Each row is a point. Each table stands for the endless flat space through its points: a line for two points, a plane for three, and so on. The two share one point or none. Which?
In the rows, zero is written as 128.

First, 2 rows:
[[130 121 152 103]
 [134 135 140 107]]
Second, 2 rows:
[[137 135 145 107]
 [117 107 149  99]]
They share: [132 128 146 105]

First, 4 rows:
[[132 140 113 114 111 149 114 122]
 [102 130 138 182 135 154 144 123]
 [116 128 140 166 131 139 130 125]
 [138 127 141 139 122 114 108 128]]
Second:
[[146 121 110 117 108 149 114 131]
 [152 120 105 111 103 145 111 129]
 [136 133 114 125 110 139 116 119]]
They share: [124 135 124 137 120 147 122 123]

First (5 x 11):
[[152 144 150 136 162 116 126 139 131  95 142]
 [153 141 154 105 150 126 114 127 129 123 120]
 [149 127 136 109 144 126 139 102 116 123 111]
 [137 120 123 103 171 101 123 115 101 107 112]
 [136 113 137  85 153 101 132 121  95 116 118]]
Second:
[[164 128 134 126 152 110 143 113 120 108 138]
 [153 129 146 115 159 104 152 138 117  85 126]
 [150 133 135 127 153 122 132 109 118 117 134]
 [134 139 133 117 173 128 151 115 101 100 118]]
They share: [148 132 142 122 154 116 136 123 119 105 130]

First (3 x 18):
[[138 142 129 148 138 150 153 136 137 134 111 154 119 136 112 148 134 115]
 [142 142 141 144 134 158 161 112 161 142  91 142 119 120 128 144 122  91]
 [140 154 132 146 124 154 154 103 167 138  95 145 137 110 147 122 104  97]]
Second (2 x 18):
[[130 163 123 161 124 148 158 119 165 116 101 168 123 120 143 108 104 104]
 [136 157 114 149 124 139 137 116 144 134 113 147 135 123 122 126 113 119]]
They share: no point

First (4 x 24):
[[139 135 134 152 113 135 155 152  99 121 126 120 111  99 158 149  99 141
  108 147 106 149 154 121]
 [145 111 141 170 127 128 185 165  87 130 125 126 132 103 146 150 131 134
   93 149 109 173 140 127]
 [137 129 133 154 123 130 161 151 101 126 125 120 116 101 148 148 109 132
  109 145 107 151 150 125]
 [133 126 128 155 155 114 152 131 114 124 129 102 105 105 113 152 108  99
  117 120 115 140 148 130]]
Second:
[[132 127 113 143 132 131 138 119 141 130 101 135 107  99 132 131 104 119
  115 153 110 129 160 139]
 [134 127 109 136 139 126 147 140 120 137 120 118  92 112 145 140 121 103
  122 143 111 147 148 125]
 [148 135 111 137 132 109 134 143 127 150 133 127  75 129 148 133 128  89
  117 149 122 147 144 117]
 [118 146 141 127 115 130 157 140 125 138 118 123 136  91 132 138  94 145
  144 156 105 120 164 117]]
They share: no point

First (2 x 24):
[[137 150 144 156 137 100 106 147 155  92 117 129 118 116 158 115 146 111
  121 143 145  98 154 138]
 [149 146 116 140 117 124  98 147 131 116 117 153 122 104 130  95 154 111
   97 159 121 122 142 162]]
Second:
[[123 124 155 164 131 136  74 100 137 125 126 152 152 106 182 123 162 110
  120 158 129 126 121 148]
 [151 142 150 122 108 107 111 125 162 105  98 145 123 113 163 122 116 105
   95 156 124  81 156 169]
 [150 172 124 122 106 111 144 170 156 112  86 109 112  84 139  99 128 121
  110 116 110  95 164 158]
 [162 144 146 104 122 125 104 128 174  84 114 173 122 110 171 109 130  95
  108 162 156 101 146 180]
 [144 153 115 136 142 111  80 144 140  73 144 168 115 117 143 107 169 100
  111 158 170 103 156 153]
 [128 157 129 147 117 101 117 146 146 129 106  91 129 103 134 101 146 114
  119 137 108 105 154 147]]
They share: no point
